Rows are points. Two turns around zero, p and q, are shown by what they do to some points. Where does a point land after both, in the order given? Backwards means that the second turn is done in reverse. Each puzzle has new turns, and all numbers are rounded.
(in the rows, 128 means zero)

Turn p:
[225 117  78] -> [154  46  61]
[ 90 122 161] -> [109 154 167]
[ 91 118 116] -> [104 159 123]
[113 123 148] -> [118 136 150]
[110 124 165] -> [119 136 168]
[140 163 100] -> [164 136  99]
Turn q:
[156 102 103] -> [119 101  92]
[149 136  72] -> [102 141  75]
[139 141 148] -> [153 134 132]
[ 69 132 190] -> [138 134 213]
Where do these land?
p, then q: [113 177 100] -> [146 160  82]
q, then p: [114  53 117] -> [ 52 135 141]
q, then p: [183 169 145] -> [171  90  86]
p, then q: [112  88 136] -> [108 134 166]
p, then q: [117 153 142] -> [157 137 124]

Turn p:
[150 109 157 129 104  95] -> [153  97 111 113  96 111]
[ 65  90  66 176  73 162] -> [ 16 114 155  83 122 146]
[126 147 208 135 120 116] -> [183 121 171 129  90 101]
[130 112 157 148 174  79] -> [175  78 138 126 161 117]
[123 185 100 150 158 137] -> [108 150 145 174 169 103]
[154 150  64 116 156 165] -> [ 93 163  94 175 163 153]
[ 99 123 159 104 104  89] -> [156 130 134  76 115 100]
[138  93 143 124  88 110] -> [131 104 110  96  89 126]
[167 143  98  70 175 199] -> [137 196  95 180 146 194]
Turn q:
[177  90 127  98 120 109] -> [112  71 155 124 105 109]
[150  93  80 181 174 147] -> [150  94 156 169 196 153]
[111 203  93  95  65 103] -> [155 131  40  72 105 102]
[176 136 149 183 114 143] -> [180 125 144 181 111 114]
[135 109 183 161 159 116] -> [113 158 174 171 128 105]
[118 149 129  90 166 134] -> [124 147 150  79 142 130]
[ 80 135  96 153 183 143] -> [125 160 127 125 200 159]
[125 161 115  88  78 157] -> [151 123  90  86  84 151]
[ 80  77 180 103  92 100] -> [ 43 144 115 145  80 128]
Where do these land?
q, then p: [139 120 187 136 102 118] -> [108 114 143 115  96  78]
p, then q backwards: [ 99 176 100  92 141 153] -> [ 79 151 157 151 169 124]
q, then p: [156  79 156  93  93 112] -> [108 108 144  64  90 125]
q, then p: [149 146 113 121  82 112] -> [104 112  81 110 122 126]
q, then p: [101  46 169 170 106  84] -> [ 74  82 206 100 148  98]
q, then p: [121 155  81 155 180 188] -> [165 147 124 204 137 177]
q, then p: [132 173  91 129 193 129] -> [194 143 105 160 163 144]

Turn p:
[157 163 120 130 133  55 140  67 112] -> [131  78 113 118 120  61 166  76 120]
[150 125 114 148 114 162 131 134 100] -> [131 131 116 174 114 147 135 133 147]
[143 110 129 140 111  99 108 151 128] -> [115 134 117 139 125 105 136 159 102]
[ 89 140 151 153 121  77 146 170 119] -> [ 92 104 135 128 176 135 138 134  71]
[164 157 130 125 104 158 116 164 129] -> [127 179 134 159 130 137 163 134 138]
[ 69 114 118 143 164 139 101 159 128] -> [120 143 108 121 162 155  65 132 106]
[161 125 129 148 146 157 132  96 145] -> [150 129 154 151 100 112 110 113 154]
[ 89 116 112 105 106 130 143 148 157] -> [ 93 132 134  91 146 148 122 155 145]
[162 113 125 108 166 141 134 159 110] -> [182 138 121 145 153 127 131 153 138]
[ 97 116 152  80 114 162 129  31 152] -> [140 110 147  53  52 154 115  92 159]
Turn q:
[ 82 128 157  85 158 109  99 165  60] -> [ 75 168 154 166 168 107 134 179  87]
[128 151 176 162 126 127 119 156 175] -> [156 133 150 168 127 145 119 131 189]
[157 124 124 149 136 121 164  96 118] -> [133  75 111 115 120 121 149 126 129]
[131 170 138 149 128 160 153  75 172] -> [156  87 154 103 144 121 127  75 171]
[ 99 134 161 132  94 123 126 147 101] -> [ 85 153 147 148 120 130 151 134 148]
[129 155 142  77 122 118 110 183  77] -> [120 187 156 141 140 115 170 174  97]
[117 136 102 160 124 154 126 137 158] -> [146 136 110 131 138 157 119  88 144]
[125  98 129 105 124 164 144 145 128] -> [117 132 146 106 125 172 122 137 109]
[141  77 100  89 126  98  98 113 135] -> [126 139 105 104  93 107  81 152  90]
[165 124 111 173 145 147 131  89 147] -> [163  74 110 133 115 132 122  88 125]
[157 116  80 156 116 118 120  70 150] -> [151  96  84 105  95 103 110  82 123]
[104 124 116  99 138  97 146 160 114] -> [109 154 108 115 154 127 133 171 124]
Where do these land?
p, then q: [116 145 111 150 192 154 131 126 158] -> [163 113 149 166 124  86  88 115 125]
q, then p backwards: [178 126 129 101  99  94 157 152  99] -> [163  96 145  83  79 110 117 134 123]
q, then p: [124 125  90  93  80  85 115 147  93] -> [ 88 123  98 112 177 137 178 101 139]
q, then p: [121 132 139 113 188 172 115  99 162] -> [193 142 121 133  91 114 102 131  90]
p, then q backwards: [127  95 144 136 154 147 104 140 178] -> [123 113 147  76 133 123  92 135 160]
q, then p backwards: [149 110  97 138  86 131 157 161 121] -> [119 130 135  86  86 147 106 122  96]
p, then q: [116 127 131 139 130 144 123  61 112] -> [112 127 132 103  75 117 107  96 124]
q, then p backwards: [142 156 136 133  84 123 103 144  75] -> [178 163 147 136  82 123 108 131 131]
q, then p: [108 159 143 119  81  95 140 128 122] -> [ 95 124 160  89 159 117 143 117 129]
p, then q backwards: [145 121 124 148 107  69 130 134  86] -> [150 123 116 151 155 100 136 111  69]
p, then q: [121 134 137 137 151 152 120 110 183] -> [135 140 172 146 115  89 111 127 147]
q, then p: [ 87 105 154 129 182 171 141 133 149] -> [173 159 132 135 113 153  66 127 105]

Turn p:
[ 99  66 129 159 154  81 210 164 145 161  96] -> [125 156 136 155 157 193 183  82 186 169 174]
[ 76 118 180 194  67 111  78 135 163 165 110] -> [ 82  75 201 151  88 129 108 113 192  93 158]
[ 97 142 141 159  92 101 176 148 193 159 144] -> [119 160 163 139  98 164 131 103 209 121 103]
[184 160 109 151 162 150 107 103  98  76 131] -> [184 104  85 138 132  96 146 161  85  95 113]
[136 105 126 126 105 165 110  83 123  76 144] -> [142  80 134  82 106 128 143 136  85 120 105]
[158 119  88  79 125 123 180 190  51 107 108] -> [134 150  55  90 194 136 133 178 141 188 147]
[160 169 172 123 128 168  99  84 138 143 144] -> [135 135 176 138 125 101 111 157  86  80  94]
[168 138 106 122 159 176  76 104 134 109 155] -> [140 119  99 133 104 121 114 145  53  86 111]
[132 101 139 157  77 128  47 106 130 168 176] -> [ 80  98 168 137  42 117 113 165 110 112 152]
[ 73 144 137 130 161  96 155 167 172 124 133] -> [129 169 118 127 132 132 122  57 178 114 137]
[133  95  57  72 108  78 178 169 103 142  45] -> [127 121  79 142 186 170 101 128 161 248 142]
[107 140  83  92 157 168 157 142  75 143 104] -> [ 85 140  74 128 194 120 141 130 107 152 107]
[172 142 165  92 183 163 110 115 133  75 145] -> [184 149 125  95 149 112 114 128  58  81 129]
[ 97 152 162 138 113  85 110  82 134 145 156] -> [124 135 182 137  86  73 133 109 143 132 121]
Turn q:
[158 177 150 120 149 144 123 121  39 145 160] -> [119 100 189 122  99 133  86 146 114 204 113]
[114 132 144 131 182 154 115 166  51 102 118] -> [ 73 152 148  87  84 117  70 121 118 161 126]
[ 61 160 131 106 132 105  83 101 178 131  99] -> [177 184 140 127 124  95 146 136 194  94 123]
[126 150 122 189 145 179 115 118  64 113 143] -> [ 75 105 181 146  95 123  89  79 132 149 121]
[127  88 137 133  80  51 180 105 160 127 129] -> [136 141  89 144 218 128 187 134 111 134 114]
[146  98  75  94  95  79 173 112 190  94 161] -> [167 116  65 113 180 182 197 104 135 132 142]
[ 86 130 119 114 175 161 129 106 162 175  81] -> [120 122 109 128 101 104 116 170 196  78 103]
[186 135 119 153 148 132  90 139  84 129 105] -> [130 109 158 110 101 130  88 107  78 123  87]
[133  70 107 107  61 117 131 139 136 138 155] -> [147 110  73 146 135 107 179 114  89 146 154]
[195  57 171 107  83 110 141  94 205  87 174] -> [144  90 130  99 191 153 228 139  71  90 185]
[117 167 129 168 168 135 118 187  94 161 155] -> [123 123 138 140 124 117  27 120 132 150 145]
[ 88 174 133 113 117 170 137 147 174 133  57] -> [127 184 117 174  84 149 123 166 166  74 125]
Where do these land?
p, then q: [172  88  93 138  88  84 119  96 158  78 134] -> [141  74 101 167 104 121 159 147  53 123 128]
q, then p: [193 121  84 118 107 177 103  92 170 139 179] -> [145 111 152  77 110 197 184 166  90 149 141]
q, then p backwards: [ 71 116 144 156  87  91 135 119 136 187 146] -> [129 187 124 138 163  91 132 125  74 147  83]
p, then q: [167 172 111 168 132 172 184 111 168  90 101] -> [ 82 126 120 109 100 190 126 125  95  60  86]
q, then p: [123 136 141 151 187 125 117 164 135 179 109] -> [140  98 102 125 103 110  70 111 119 118 175]
q, then p: [159 162 143 105 172  77 169 195 123 164 156] -> [ 84 146  75 158 129 128  75 156  73  93 172]
p, then q: [ 71 125  87  97 141 140 127 161  74  87 178] -> [174 138  67 114 115 138 155 123 188 181 100]
p, then q: [127  81 159 116  75 187 125 111  78  99 151] -> [101 160  75  90 101 114 139 184 114 175 162]
p, then q: [166 134 175  82 174 120 138  88 157  74 106] -> [132  93 190  79 117 149 121 157  77 149  84]
p, then q: [ 82  97 142  76 101 130  98 144 110 158  96] -> [141 127 136 106 123  49 123 146 171 142 154]
p, then q: [106 175 146  97 102  74 128 133  68 162 138] -> [194 162 117 132 187 102  88 153 147 126 129]
p, then q backwards: [100 165 153 200 107 182  64 132 174 143  70] -> [157 137 117 223 160 193 133  98 178 175 115]
p, then q: [124  92  88 160 191 106 157 118 112 103 101] -> [ 97  50 110 138 152 159 130 113 148 144  97]

Turn p:
[172 100 145 103 141 148 111 110 126 147 157 152 119 160] -> [138 124 192  90 122 114 115 111 141  99 120 113 118 133]
[122  86 127 136 122 172 163 178 118 159 116 102 146 108] -> [133 102 129 162 185 130 109 157 136  96 167 133 132  93]
[120 125 129  76  82 169 121 140 191  96 168 155 122 141] -> [204 179 187 131 144 150 146 125 137 156 117 132 143 116]
[118 180 158 144 138 116  89 116 158  98  87 142 134 179] -> [132 154  98 118 109 128 175 126 173 130  80 138 117 187]
[161 145 125 121 125 155 166 170  70 108 121 147 140 102] -> [140  95 114 136 135 159 156 140  96  91 131  98  95  78]
[ 99  94 119  89 196  98 108  78 105 183 111  55 163 174] -> [ 61 127 100  55 139 118  35 132 185 117 113 157 151 129]
[167 118 156 130 130 119 143 158  89 100 140 143  66  90] -> [113 118 151 166 114  98 147 112  91 122 117  89  78  84]
[155 159 138 210 100  95 148 152 143 151 155 108 173 128] -> [118  74 109 125 136  93 188 171 116 145 159 109 179 156]
[126 209 138 124  65 141 117 116 155  92  62 142  66  79] -> [172 143  79 199 128 160 163  65 121 184 104  88  89 162]
[121 102 148 135 143 124 126 138 187 123 109 174 129 147] -> [158 129 159 147 116 110 139 143 152 126 115 182 111 157]
[ 98 118 127 131  83 106 116 126  97 134 122 150  76 135] -> [119 167 132 153 103 128 106 141 113 147 153  92  90 151]
[ 94  97 111 150 155 110 190  95 156 147 161  94 116 172] -> [ 62 126 165 104 140 131 123 143 155 174 172 180 142 125]
[ 89  90 155 148 149 160 132  89 125 170 120 173 180 109] -> [118  96 159 147 137 166  84 154 111  82 117 169 151 181]
[184 110 105 142 138 121  93 118  87  68 177  80 111 143] -> [ 91 157 136 101  82  94 156  89 133 101 137  85 165  68]
[ 94 146 114 119  92  56 130  99 128 122 132 109 156  95] -> [124 124  86 129  90 138  99 153 105 194 118 121 167 132]
[125 148  66 109 119 112 122 112 132 124  94 138 125  99] -> [158 129  80 124 101 148 107  94 110 148 147 143 120 126]
[130 148 115 110 200 175 102 183 108 152 143 113 152 116] -> [132 135 101  88 195 111 128 122 100  62 108 150 126  99]
Turn q:
[125 170 142 103 139 107 159 104 110  97 138 152  93 125] -> [129  85 174 130 150 117 109 160 130 107 103 121 105 112]
[177  97 163 166  98 109 127 110 125 166 159  74 142  82] -> [146  90  61 148 152 104 140  59 156 155 116 113 146 146]
[166 111 130 109 173 164 171 121 132 126 140 102 121 126] -> [ 97 107  91 101 121 154 116 130 169  99 118 104 103 129]
[ 86 103 105 156 193 119 127  99 136 136 162 158 118 170] -> [110 161 120 116 142 103  91 159 123  96 140 180  89 180]
[ 89 151  76  71 187  97  97 155 120 119  55 116 107 165] -> [118 195 162  70 115 147 104 207  84 154  89  99 134 129]
[ 81 103  86  96 165 123 120 106 134 164 157 159 122 103] -> [ 78 175 126 117 177 102  90 137 123 137 152 144  98 117]
[171 113 135 122  88 121 115 147  97  94 139  94 171 121] -> [167  98  94 130 128 161 130  90  97 117 131 106 168 108]
[124 161 146 117 113 155 106 132  73 138 128 131 117 179] -> [165 126 177 136 123 164 117 129 118 129 155  93 114 165]
[148 125 159 121 139 138 166  69 161 150 139 147 184  90] -> [119  91 102 125 148 131 102 114 201 147 144 179 129  93]
[ 93  79 152 132 133 106 131 156 100 151 127 159 141 134] -> [131 167 114 170 179 151 141 147 122 124 134 147 137 147]
[174 178 118 171 109 127  93 178 151 147 139 146 121  94] -> [165 135 127 136  98  56 168 122 146 124 160  90 154 107]
[ 81 101 117 156 156 152 144 106  99 107  79 141 139 105] -> [123 187 145 141 126 156 107 110 146 107  80 168 117 116]
[ 81 161 146 154  77 172 169 146 154  96 131  91 146 168] -> [ 90  92 180 143  72 161 149 102 125 107 136 153 178 162]
[158 174 168 128  77 149  61 170 167  67  74 111 108  88] -> [160 109 141 180  29 115 155 130 103 166 106  84 157  65]
[166  93  77 118  73  83 133 120 159 161 152 140  90 171] -> [122 101 108  79 161 100 200 123  75 151 158 139  91 145]
Where do these land?
q, then p: [173  65 103  91  76 112 141 105 153 135  76 112 103 160] -> [120 103 148 126 169 182  73 106 116 129 176 129  60 101]
p, then q: [112 158 146 142 102 127 120 123 165 197 180 191 124  78] -> [203 133 107 125 166 185 120 152 140 114 137  99 111 198]
q, then p: [122  82 122  99 143 104 131 100  92 103 150 109 132  97] -> [108 152  90 129 112 130 101  82 117  81 123 150 120 129]
q, then p backwards: [174  91  54  69  80 160 147 179 105  96  31 156 107 154] -> [141 198  99  88 123 166 174 151  65  36 194 171 131 163]
q, then p: [122  92  98 162 161 148  94 113  96 158 146 102 140 133] -> [125 164 111  67 109 142 144  83 137 143 127 114 128 154]
p, then q backwards: [145 152 177 154 110 132  91 117 157 122 153 161 165  94] -> [120 151 153 171 101  79 131 163 107 104 114  89 109 150]
p, then q backwards: [139 181 163 100 123 116 113 160 183 187 120 121 161 101] -> [163 132 153 140 133  29 126  97 100 151 132 105 123 132]
q, then p: [138 135 145 155 174 100 159 108  73 108 156 152 138 158] -> [147 150 140 122  90  95 170 105 163  85 100 149 106 102]
q, then p: [120 150 179 109  79 166 132 152 175 171 178 131 162 119] -> [106 128 186 124 146 116 123 172 102 140 161 159 207 147]
p, then q: [ 90 112 116 152 162 114 162 119 152 100 108 111 149 135] -> [111 164 151 146 136 111 151 136 139 112 167 170 129 104]
q, then p backwards: [126  95 136 164 171 118 142 149  94  93 116 106  76 133] -> [112 153 184 127 144 139  75 139  96 112 100 162 137 122]
p, then q backwards: [ 92 121 122 136 132 154 127  88  60 124  74  76 116 135] -> [112  77 143  97 171 194 153 140 121 134 159  97 144  99]
q, then p backwards: [161 198 126 123 119 151 136 130 187 139 170 139 124 102] -> [200  78 118 159 123  88 148 135 125 140 132  92 124 152]
q, then p: [108 150 110 151 117  83 122 147  99  86 139 111 127 152] -> [115 112 111 117  89 140 135 156 153  88  99  98 120 107]
q, then p: [ 99 137 122 113 172 133 102 129 127 102 122 143  96 168] -> [135 171 110 139 141 107 151 148 129 116 121  80  95 127]
